Rows are points. Any point is a mix of the corners, with weights that add up to 1. It lies inside the corners' shape when no weight is negative. Say inside or outside, and name the corners with a negative weight.
In the rows, zero is written as 128.

Corners:
(1): [ 97 109 135]
(2): [131  97  81]
(3): [130 170 151]
(4): [71 82 57]
Points:
[110 103  78] -> outside (1)
[127 154 138] -> inside
[108 129 106] -> outside (1)
[85 81 81] -> outside (3)
[144 164 156] -> outside (4)
[120 151 133] -> inside
[82 90 52] -> outside (1)
[ 94 132 123] -> outside (2)
[103  95 106] -> outside (3)

Corners:
(1): [ 59 159 138 162 168 169 157 153]
(2): [159 124  93 145 101 212 147 195]
(3): [141 176 102 133  98 197 100 128]
(4): [155  83 175 128 121  48 120  86]
(5): [144 149 172  62 148  90 145 114]
(6): [ 77 127 149 107 109 169 147 172]
(7): [115 190 155 175  72 204 136 196]
(8): [128 108 135  94 179  46  94 121]
(9): [174 100 146  91 150 156 103 133]
Points:
[122 128 154 128 131 118 129 149] -> outside (3)
[ 85 147 141 103 145 100 126 108] -> outside (2, 7, 9)
[103 145 142 140 144 161 137 151] -> inside
[130 140 146 130 125 165 125 156] -> inside

Corners:
(1): [167 108 100  93 150 165  70 158 153  64 156]
(2): [177 194  89 159 142 130 132 156 124  84  74]
(3): [121 146 118 205 163 109 107 193  44  78 129]
(4): [120 128 136 183 185 136 118 121 121  72 106]
(5): [149 182 126 190 125 185 107 195 145 221  80]
(6): [233 168 185  60  96 105 105  64 122 138 131]
(7): [102 118 156 143 104 161 164 182  86 137 160]
(8): [216 141 111 145 175 168 102 132  81 105 115]
(9): [108 124 135  54  71 168 138 120 117 245 186]
(10): [145  99 134 115 132 111  96  88  61  98  50]
(11): [107 121 161  72 154 117  93 132  86  87  59]
(12): [ 92  96 156 129 153 104 164 138 151 180 131]
Points:
[145 123 129 128 152 132 114 129  99  95 120] -> outside (5)
[142 147 128 138 124 156 124 155 119 161 145] -> outside (10, 11)
[150 133 131 117 136 137 123 121 112 118 115] -> outside (3, 5)
[145 145 140 134 129 131 127 141  96 161  92] -> outside (1, 4)
[138 115 145 127 140 134 110 122  97 126 108] -> outside (2)
[184 157 117 116 157 162 104 132 159 138 108] -> outside (3, 7, 10)
[144 117 142 110 140 141 120 141 115 110 162] -> outside (2, 5, 10)

Corners:
(1): [162 132  94 120 168 114 104  98 126 121 101 168 138 135 115  83 148  97]
(2): [161 103 129 101 139 176 169 167 138  83 175  91 115  90  82 142 211 148]
(3): [101  67 111 159  70 120  98 154 121 107 202 169 166 172  62 117 125  59]
(4): [145  66 122  69 101  82 164  59 131 158 144 137  98 173  96  97 112 153]
(5): [186 186 139 119 181 100 178  98  89  55 127  90 107 199  65  95 109 109]
(6): [181  97 132 155  82  93 145 103 119 146  83 138 113  84 146 115  78 119]
(7): [206  54  87  99 112 104 127 145 169  93  80 110 100  78 113 180 108 141]
(8): [ 75 152 191 181 174 147  81 181 174 145 112 143 111 169 130 177 195 127]
(9): [179 148 170  91 107 171 128 119 140 140  65  95  73 153 112 130 165 129]
(10): [147 186  56 126  94  66 166  22  81 156 142 124 120 103 123  88  95  55]
(11): [ 94 188 158 192 202 163  76 158 108  92 115 136  75 101 118 154 144  61]
(12): [184 113 172 100 134 115 121  95 127 139 125  63 160 116 162  72 121  77]
(13): [174 104 165 173 173 162 133 141 125 143  97  91 131  77  44 150 193  76]
(14): [172  55 199 168 118 185  83 152  95  98  81  79 198 191 134 111 145 149]
(15): [141 100  91 122 125 170 103 177 114 142 153 114 187 156  38  86 108  86]
(16): [ 94 156 151 104  99 137 102 130 106 149 130 178 109  94 108 187  95  96]
(17): [106 139 156  81 130 163 131  83 163  74 116  93 104  67  59  90 173 169]
(18): [ 73  57 189 147 156 203 105 131 212 113 120 167 131 183 129 207 173 126]
(19): [104 145 106  86  87  73 172 143 113 117 113 121  74  91 117 147 118  92]
Points:
[121 126 152 140 143 148 118 123 134 123 122 131 122 140 104 132 150 104] -> outside (7)
[160 116 134 152 130 135 103 129 101 133 109 130 146 166 102 115 118 100] -> outside (2, 12, 17, 18, 19)
[145 111 139 129 130 140 121 118 133 120 120 124 126 130 102 125 139 114] -> outside (19)
[116  82 160 144 123 168 112 179 155 119 112 113 112 114  90 163 167 129] -> outside (1, 5, 10, 12, 16)
[136 115 137 121 121 129 125 124 134 111 126 118 121 137 112 117 136 111] -> outside (13, 16)
[140 116 147 127 133 135 125 126 138 114 114 123 112 125 115 146 144 116] -> outside (15)
[138 134 140 113 104 113 143 120 108 133 138 103 127 128  91 105 131 104] -> outside (1, 7, 11, 18)

Corners:
(1): [141 128  79 119  80  83 133 125 147 111  82 116 149 138  98  71 158 187
 115 166]
(2): [118 115 101 137 171 147 166 117 135  89  69 173 145  64  75 116 125 157
 120  73]
(3): [ 85  75 146  60 104 129  99  78  87 131 169 120 109 183  87 193 137 105
 168  82]
(4): [120 159 120 136 119  60 180  95 116 120 132 167 166 147 158  87 150 139
 145 145]
(5): [143 114 103 141 118 109 173 117 145 188 138 160 186 153 171 137 198 137
 147 187]
(6): [111  88 108 136 149 101 158  52 106  58  68 108  72  97 124 128 122 164
 171 147]
(7): [113 119 104  95 133 138 167 160 153 172 172 215 176 212 159 139 100 110
  51 242]
(8): [118  83 153  95 151 106 121 205 142 138 164 146 176 159 129 159  93 147
  64 169]
(9): [157 108 109 149  74 110 176 109 180  74 108 170 155 128 177 109 184 130
 134 122]
(10): [ 75 102 205 115 148 171 158 118 146 122 141  91  67  88  77 122 115 105
 114 105]
(11): [113 151  77 159  99  94 156 118 144 144 135 132 182 156 156 164 111 180
 123 135]
(12): [129 161 125 128 177  89 122  16 136  69  78  69 114  28 149  93 141 145
 158 132]
(13): [193 168 126 147 135 139 139  81 123  61  83  90  66  96 126 121 154 142
 157  87]
(14): [134 115 110 171 168 132 115  97  96  37  53  54 104 127 108  82 151 118
 124 121]
(15): [104 131  78 136 105  69 157 112 123 115 124 131 100 122 116 155 201  74
 152 161]
(16): [ 70 101 107  74 137 166 152 119  92 111 100  86  72  99 124  63  73  88
 177  92]
(17): [174  97  76 143  86  70 157  86 142 179 134 164 161 185 125 148 138 125
 108 125]
(18): [144 135  50 137 147  49 160 106 188 121 213 157 175 191 142 124 147 166
 110 203]
(19): [104  70 158 134 122 136  78 191 178 208 165 208 130 141 119 155 111 130
  75 182]
(20): [120 182  99 136 130  49 177 118 214 109  67  94 160 139  89 115 162 162
 192 150]
(21): [110  95 168 120 114 143 100 101  84  87 117 111 103  29  65 110  87  66
 174 121]
Points:
[133 141  81 134 131  78 170 100 160 105 109 101 178 150 125  93 154 178
 141 114] -> outside (6, 7, 13, 15, 19, 21)
[127 131 112 131 126 101 150 124 145 122 119 134 145 127 124 112 140 132
 126 146] -> outside (3, 6)
[153 123 129 166 116  53 146  99 168 124 149 139 147 114 150 156 163 143
 140 175] -> outside (1, 2, 3, 7, 14, 16)
[137 125 112 143 126 116 134 112 150 103  95 107 125  85 106 106 146 140
 136 119] -> outside (3, 4, 6, 7)
[142 119 126 146 124 122 152  94 105  77  86 121 129  86 125 114 136 130
 125 128] -> outside (3, 16, 18, 19, 20)
[128 118 106 135 120  98 133 103 133 108 110 123 134 120 119 124 145 140
 146 127] -> outside (7, 10)
[120 116 109 118 114  94 140 107 144 125 136 126 127 172 128 140 134 140
 123 138] -> outside (2, 5, 21)
[138 127 112 147 140  92 149  88 148  99 114 122 126 124 129 140 161 145
 142 123] -> outside (1, 7, 16, 21)

Corners:
(1): [129  85 184 143  88 115 102 192 169 114 125 134 197 156 149 117 174 163
 155 163]
(2): [ 59 157  78 196  82 185  96  79 123 152 183 200 173 170 154  95 186 171
 111  91]
(3): [174  55 157 178 117 140 186 136 126 108 166  96 156 164 181 149 110 158
 130 182]
(4): [ 60 148 146 188 167 111  89  96 137  82  94 151 124 202  87  88  99 140
 138 188]
(5): [138 166  93 180  99 134  94  82  75 100 154 144 125 160  63  71 114 183
 188 110]
(6): [178 170  83  73  86 197 194 189 204 136  66 113 134 194 168  94 115  72
 130 195]
(7): [ 96 112 150 171 197  63  59 168 148 167 135 180 186 127 138  54 123  80
 179 197]
(8): [104 113  96 119  76 171 177 125 114 133 149 162 117 192 110  87 143  80
 120 103]
(9): [179 159 110  87 204 108 134 171  92 141  99 107 172  89  89 138 154  99
 159  78]
(10): [ 79 179 132 179  79 111 205 152 138 164  79 176 184 170 130  97 125 180
 150 135]
(11): [165  67 158 174 109 194 184 179 156 123 103  45  98 111 139 175 116  88
 156  94]
(12): [144 173  70 148 184 129 109 111  80 192 193 127 115  97  46  67 157 122
 110  67]
(13): [160 127 109 148 105  84 108 161  93 107 131 188 168 139 103 129 137 162
 114 163]
(14): [123 110  95 108 183  80  96 215 139 193 145  75 123 108 113 163  87  80
 164 146]
(15): [137  76 118 184  53 133 105  65 164 133 155  48 147 117 149 209 109  83
 152 132]
(16): [161  82 134  89 102 111  89 110 100 108 195 158 181  83  65 167  72 156
 138 131]
(17): [163  85 172  85 147 147 114 159  83 189  81  92 106  96 116 185 100 123
 147 106]
(18): [137 181  92 163 111 123 147 107 123 151 162 132 109 146 154  89  74 102
 113  96]
(19): [193  67 142  65 191 134 139 112 165  93 125 124  90  87 144 109 116  78
 133 154]
(20): [159 119  71  86 122 143 130 102 130 125 128 115 168 103 160  75  84 119
  90 175]
(21): [172  75 133 130 141  87 131 166 175 194 106 153 197 170 145 164 115 125
  86  95]
Points:
[150 118 115 127 123 132 134 143 128 145 132 129 147 130 130 120 119 117
 134 129] -> outside (4)
[144 119 121 141 125 127 127 138 131 139 132 126 150 134 129 126 119 129
 134 135] -> outside (8)
[156 102 124 123 122 134 148 123 111 168 136 139 150 115 132 145 119 116
 112  91] -> outside (1, 4, 5, 6, 14)
[137 113 119 109 102 150 155 157 157 161 112 123 150 142 151 137 122  93
 133 123] -> outside (3, 4, 5, 12, 13)
[143 117 116 140 126 132 132 143 134 149 130 124 143 140 134 119 127 114
 139 130] -> outside (4, 16)
[139  86 156 110 128 118 137 184 165 129  98 136 148 137 144 121  95 106
 134 170] -> outside (2, 3, 5, 9, 12, 15)
[142 110 124 138 139 121 123 133 127 136 137 127 142 127 123 120 118 122
 134 130] -> outside (6)
[128 138 120 154 117 129 145 150 117 141 120 111 133 146 120 113 114 122
 155 137] -> outside (2, 16, 19, 21)

Corners:
(1): [137 119  78 142  99  66 176 115 140 126 102 100 110 158 160 183 163  60
 148 172]
(2): [ 87 178  83 173  87 147  77 192 133 127 151 131 174 101 163  67 161 118
 100 112]
(3): [102 123  41 139 189 131  84 186  59 184 173 158 153 114  73 109  87 198
  74 119]
(4): [111  69 142  65 149 118 120 220 221 177 143  59 173 124 185  95 163  76
 109  99]
(5): [165 118  36 146 161 159  81 180 169 191 122 113 133 156  72  99 134 169
 187 157]
(6): [ 95  99 189 154 107  51 155  75 193  77 105 196 129 169 200 165 108  76
  94 129]
(7): [100 156 123 152 123  57 163  77  98  63  90 143 173  96 182 121 133 103
  95 184]
(8): [189 107 118  94 174 124  84  97 123 162 179 157 145 210  69 144 158 104
 187 148]
(9): [ 56 172 110  95  73  99 144  54 134  54 122 121 193 133 159 108  99 155
  35 197]
(10): [156 108 136 138 147 145 159 123 157  91 188  76 115 121 165 101 162  82
 101  96]
(11): [137 105 183 147  66  41 173 111 182 151 140 143 119  99 188 189 109  62
 151 205]
(12): [135  67  38 136 165 104  74 197 145 120 177  92  97 107  89 111 115 194
 191  86]
(13): [ 96  97 100 143 124  96 127  84 151  62 153 111 187 170  95  84  90 158
  97  82]
(14): [123 147 127 174 197 144 106  89 121 133 192 136 111 200 109 121 138 159
 143 132]
(15): [128 187 175 178  86 118 125 167  62 165 137 166  90 112 163 102 126 141
 110 124]
(16): [112 150 150 128 122  67  89 125 205 158 142 135  93 153 100 107 100  90
 182 175]
(17): [188 150  56 102 188  71  68 160 156 186 129 115 158 123 111 148 145 156
 134 110]
(18): [119 127 146  95 168 101 158 130 222  86 116 101 171 185 137 184 126  66
 107 185]
(19): [ 86 156 117 173 121 129 109  61 158  89 119 193 124 161  64 168 155 149
 195 120]
(20): [ 92 171 132 155 130 160  87 140  80 149 154 106 119  88 148 153 107 136
 101 103]
(21): [201 157  66 123 133 102 127 200 114 167 169 115  87 107 178 131  95 158
 188 107]
Points:
[136 139 105 132 138 118 114 139 148 149 144 123 139 149 120 130 135 124
 137 137] -> outside (6, 7, 12)
[144 128 102 144 107  92 125 114 156 116 137 129 126 137 130 113 132 122
 152 137] -> outside (3, 4, 14, 18, 20)
[119 130 111 141 122 100 115 143 144 127 142 126 140 107 147 112 121 130
 117 122] -> outside (1, 8, 14, 18)
[111 118 116 142 126  97 125 111 147 103 143 130 152 150 125 115 111 134
 114 116] -> inside
[125 139 103 143 138 110 115 127 138 128 143 141 128 138 120 137 128 140
 149 129] -> inside
[134 133  91 139 141 122 115 144 129 135 151 120 135 133 125 126 133 140
 138 129] -> outside (6, 16)
[125 133 128 124 121  89 141 129 139 128 124 116 132 126 159 136 132  97
 107 166] -> outside (2, 13, 14, 19, 21)
[113 156 123 150 131 105 119 132 137 114 145 138 130 115 153 134 120 128
 107 135] -> outside (1, 4, 5, 8, 13)
[122 130 113 133 123 102 121 130 148 126 134 128 137 131 135 132 130 117
 133 137] -> outside (14)

Corners:
(1): [201 134 132 117 112  91 114 150 127 113 136  92  65 140 119 159 131 137
  95 185]
(2): [153 143 113 110 138  97 133 103  90 131 119 175 112 124 148 111 126 111
 131 107]
(3): [134 137 119 112 134 166 100 126 124 112 147  91  98 161 188 142 109 139
  95 126]
(4): [147 144  95 142 103 107 130 150 128 163 139 109  84 158 116 130 132 105
  99 124]
(5): [112 127 148 144 131 164 166  96 161 159 116 124 150 155  87 122  99 100
 175 100]
(6): [147 132  99 116 129  98 117 102  98  92 153 151  84 122 183  85 131 112
  71 151]
(7): [109 120 100 166 156 148 129  98 128 150 128 139 122 119 133 160 145  72
 123  96]
(8): [127 158 137 129 133 127 109 113  47 114 118 155 101 136 121  91  68  82
 113 101]
(9): [110 138 140  98 124 190  86 141 133 147 136 148 110 131 158 118 128 122
 106 123]
(10): [110 119  94 149 124 162 130  92 186 153 134 133 156 128 135 148 135 143
 165 127]
(11): [117  62 114 136 140 158  95 115 126 194 122 159 123 105 163 100 121 141
 169 143]
(12): [116  96 141 148 146 164 110 134  96 203  80 100 195 107  91 145  63  52
 149  93]
(13): [123 125  90 128 147 131 160 157  95 128 125 136 118 124 136  96 132 140
 124 143]
(14): [135  87 111 128 149 188 162 134 146 107 180 156 155 168 116  86 129 176
 160 145]
(15): [134 131 104 123 146 150 127  78 135  91 152 128 133 147  95 103 148 108
 132 113]
(16): [ 85 136 160 103 138 157 126  97  66 146 177 161 123 131 102  96 125 159
 172 181]
(17): [152  99 141 111  76 140 114 110 122  93 166 125 121 118 130  96 131 133
 180 159]
(18): [ 99 118 123  91 110 129 118 132 113  93 108 115  95 173 124 127  91 135
 112  92]
(19): [147  43 123 113 151 141 138 159 185 144 132 125 165 106  94 136 124 249
 187 110]
(20): [154 112 157 135 131 139 117 107 136 113 120 115 157 140  61 141 160 151
 128 108]
(21): [105 113 113 139 169  75 119 147 113 105 136 152 105 108 132  82 127 119
 138 152]
Points:
[143 136 126 129 126 129 113 124 126 133 126 130 111 126 136 134 122 104
 109 115] -> outside (11, 13, 14, 15, 16, 18)
[128 121 126 103 121 160 135 131 132 126 148 116 127 152 115 126 117 159
 148 136] -> outside (6, 7, 8, 11, 20, 21)
[128 116 120 134 145 148 120 132 122 140 145 138 123 128 131 120 127 139
 126 144] -> outside (2, 5, 15, 17, 18)
[128 118 119 132 138 126 132 115 110 133 140 146 121 124 122 101 116 120
 147 139] -> outside (3, 9, 18, 20)
[122 134 120 124 132 127 126 119 112 127 134 132 110 132 130 121 118 113
 127 126] -> outside (11, 14, 20)
[105 109 116 133 149 139 131 134 106 147 131 142 135 131 118 112 118 139
 147 125] -> outside (1, 5, 6, 9, 15, 17)
[125 114 123 131 123 147 130 119 120 149 128 139 131 131 118 117 120 124
 144 119] -> outside (1, 3, 15, 21)

Corners:
(1): [111 122 145 121  52  98 143 108 123 122 159 237 152 191 154 133 122 131
 130 159]
(2): [ 87 189 175  64 121 125  94 108 110  85 172 100 122  65  73 102 126 144
 135  79]
(3): [204 159  97 224 201 177 194 177 121 127 103  88 130 129 205 110 177 138
 124 164]
(4): [ 81 210 116  97 157 120 109 158  79 101 129  81 102  61 159 103 150 191
 116 139]
(5): [108 172 129  77 105 174 141 141  54 111 141  56  54  76  81 167 145 142
  83 143]
(6): [ 99 102 112 124  79 104 114  80 139 113 164 186 206 143 135 169  79 102
 140 140]
(7): [122 159 176 190 128 123 204 194 160  91 101 128 154 111 190 106 114 127
 173  89]
(8): [108  98 121  73  66  90 117  70 165 128 160 185 134 158 167 127 108 127
 114 151]
(9): [120 220 132  54 122 134  83 122  71 149 147  43  75 111 106 175 153 121
 110 121]
(10): [181 176 112 195 133 131 167 218 129 112  87  97 138  90 176  35  98 149
 185  87]
(11): [102  96 118  74  98  98 124  22  92  96 153 194 155 152 149 124 103 101
 168 129]
(12): [162 138 115 176 184 134 189 174 138 168  94 137 146 103 206 115 159 174
 159  90]
(13): [143 134  86 206 155 194 164 160 112 177 122 121 137 156 240  58 168 144
 164 119]
(14): [ 78 177 122 130 106 108 140 137 152  51 114  63 118  95  37 160 117 173
 148 131]
(15): [104 121  58  63 139 135 119  89 111 134 122 200 155 214 144 111  90 123
 113 161]
(16): [129  38 141 101 103  75 109  84  92 158 112 219 144 225 174 119  93  92
  76 138]
(17): [144 166 148 188 136 141 198 169 140 171  57 108 165  84 168  92 123 151
 161 123]
(18): [129 113 138  62  85  91 123  63 115  98 174 160 179 201 140 154  66 137
 132 137]
(19): [148 133 103 194 147 127 227 182 130 167 115 112 168 128 175  68 140 105
 169 122]
(20): [156 155 134 207 177 126 175 145 130 139 132 112  89 101 175 103 105 144
 163 149]
(21): [107 159 159  60 120 150  93 163  88 123 141  62  81  87  88 128 144 128
 153 151]
Points:
[114 160 121 116 131 123 132 134 111 117 132 118 124 111 157 113 132 152
 128 137] -> inside
[125 158 123 124 126 123 138 144 114 123 126 117 127 114 155 107 125 143
 139 126] -> inside
[129 142 117 142 132 134 152 137 115 132 120 128 129 124 157 119 129 133
 141 136] -> outside (2, 18)
[128 141 116 135 128 130 155 135 118 139 130 126 139 134 159 108 128 127
 143 129] -> inside
[129 134 121 130 124 118 140 125 122 131 126 138 143 140 154 111 118 133
 140 132] -> outside (5, 7)
[121 147 119 122 125 139 147 143 115 129 116 118 121 129 134 115 137 133
 135 127] -> outside (4, 6, 18, 20)
[130 146 137 120 121 130 135 133 113 129 131 131 131 136 159 126 117 138
 128 130] -> outside (11, 14, 19)
[113 181 110 150 159 136 150 166 124 124 108  92 136  83 144  90 120 149
 174 106] -> outside (1, 3, 5, 8, 16, 18)
[124 143 128 138 132 133 147 139 119 124 121 136 129 119 154 112 130 142
 135 128] -> outside (9, 18, 19)
